Rows are points. Each copy is the shape, with its points in the same order, turned, moved and blurred by noise. Some copies are also mirrored. Which?

Shape:
[[ -4 -19  15]
 [-17 -22  27]
 [-16  19  -8]
 [ -2  19  24]
 [ 40  49   7]
 [-13   0   7]
 [-18 -23  -3]]
Copy 1:
[[ 12   6 -27]
 [  9  20 -40]
 [-17  16   8]
 [ 11  35   1]
 [ 30  22  51]
 [ -3  15 -13]
 [ -8  -1 -30]]
Copy 1 is: mirrored
Copy 2:
[[ 22 -14  17]
 [ 13 -26  23]
 [-11 -12 -20]
 [-18  -5  15]
 [-35  46   0]
 [  8 -17   1]
 [ 28 -29   0]]
Copy 2 is: only turned
Copy 3, 7 rows:
[[-20  -2  19]
 [-36  -3  16]
 [  0   8 -21]
 [-13  32  -1]
 [ 34  57   4]
 [-15   4  -2]
 [-17 -20   5]]
Copy 3 is: only turned
Copy 4, 7 rows:
[[ 13  11  14]
 [ 20  27  16]
 [-24  14 -11]
 [-24  24  23]
 [-60 -16  35]
 [ -3  17   2]
 [ 20  10  -6]]
Copy 4 is: mirrored

Shape, 7 rows:
[[ 14 -10 -20 -20]
 [ 23  38 -12  18]
 [-19   6  37 -16]
 [-20  -6 -25 -33]
 [-24 -10  41  30]
 [-15  -7  -4  30]
 [ 12  -8  26  -9]]
Copy 1:
[[ 32  10 -13  19]
 [-19 -10 -44  17]
 [  5  -2  11 -37]
 [ 13  38  10  10]
 [-16 -38  34 -14]
 [-13 -14  16  22]
 [ 27 -17  -7 -15]]
Copy 1 is: mirrored
Copy 2, 7 rows:
[[-12 -12 -33 -20]
 [ 16  13 -17  30]
 [-15  11  32 -18]
 [-47 -16 -14 -20]
 [ 15 -12  60  -8]
 [  7 -26  12   4]
 [  8  11   2 -39]]
Copy 2 is: only turned
Copy 3 (7 x 4):
[[-18 -13  -1 -29]
 [-24  40 -25  -5]
 [ 14  13  38   7]
 [-32 -26  18   1]
 [ 46   7   6  20]
 [  6  -7 -22  10]
 [ 17  10  19 -20]]
Copy 3 is: only turned

Shape (11 x 6):
[[-17  -9  12   5  -6   7]
 [ -4  15 -18   3 -16  -5]
 [-13  -4   7   3 -17 -17]
 [ -2   9  32  12  41 -30]
 [ -6  36   5  11  10   7]
 [-13  17   9   8 -15  11]
 [-15  11 -21  11   1  11]
 [-14  -4 -19 -17  -1 -21]
 [-15   3 -19 -19 -17  -3]
 [ -8   4   8 -10   1   6]
 [ 10  -6 -15   9 -13  -1]]
Copy 1, 11 rows:
[[ 13   6   6 -21  11  -2]
 [ -9  -6  -7  -4 -11 -19]
 [  2  10  18 -20  -7 -16]
 [-21   6  47   6  18  26]
 [-30   1  -2  -5  24   3]
 [-11   9  -6 -18  13 -11]
 [ -3 -22 -15   1  10 -12]
 [ -2 -21  15 -13 -26  -4]
 [ -6 -15  -9 -26 -25 -14]
 [-10   0  -2 -19   2  10]
 [  6   3  -8   9 -15  -7]]
Copy 1 is: mirrored
Copy 2:
[[ -3  -2  -2  11  11   7]
 [ -9   4  -1  -4 -29  -1]
 [ -7  14  10  10  -2  -6]
 [ 60  11  15   0  13  -1]
 [ 22  -6  -1   0 -18  30]
 [ -4  -2   3   8 -10  22]
 [ -1  -3 -24  -3 -19  10]
 [  4   3  -5  11 -23 -29]
 [-12  -8  -5  14 -26 -14]
 [  6 -15   5   9  -5  -1]
 [-12   0   1 -20 -10  -6]]
Copy 2 is: mirrored
Copy 3, 11 rows:
[[ -4   9  11  17 -11   7]
 [-24 -12   2   9  16  -4]
 [-29  11   3   7  -4   7]
 [  4  -3  23 -46 -27  23]
 [  5 -18  36  -6  12   2]
 [ -9   3  25  17   6  -1]
 [-11 -28   8  18   3   0]
 [-24 -10 -19   0   7  19]
 [-22  -7 -15  18  22  11]
 [  2   2   7   7   5  15]
 [-13  -3 -10   6   2 -19]]
Copy 3 is: only turned
Copy 4:
[[  0  -4 -11   1  20   1]
 [ 22  21 -11  -8  -5 -11]
 [  8   9  -6  19  13  -7]
 [ 12 -10  16  25  -6  52]
 [  9  22  -9 -18  -3  29]
 [ -4  20 -17 -10   8   3]
 [ 26   8 -18 -21   7   1]
 [ 32   6  16   6  12 -14]
 [ 22  15   6 -11  15 -26]
 [  0   2   5  -7  10   4]
 [ 16  -6 -13  -1 -12 -16]]
Copy 4 is: only turned
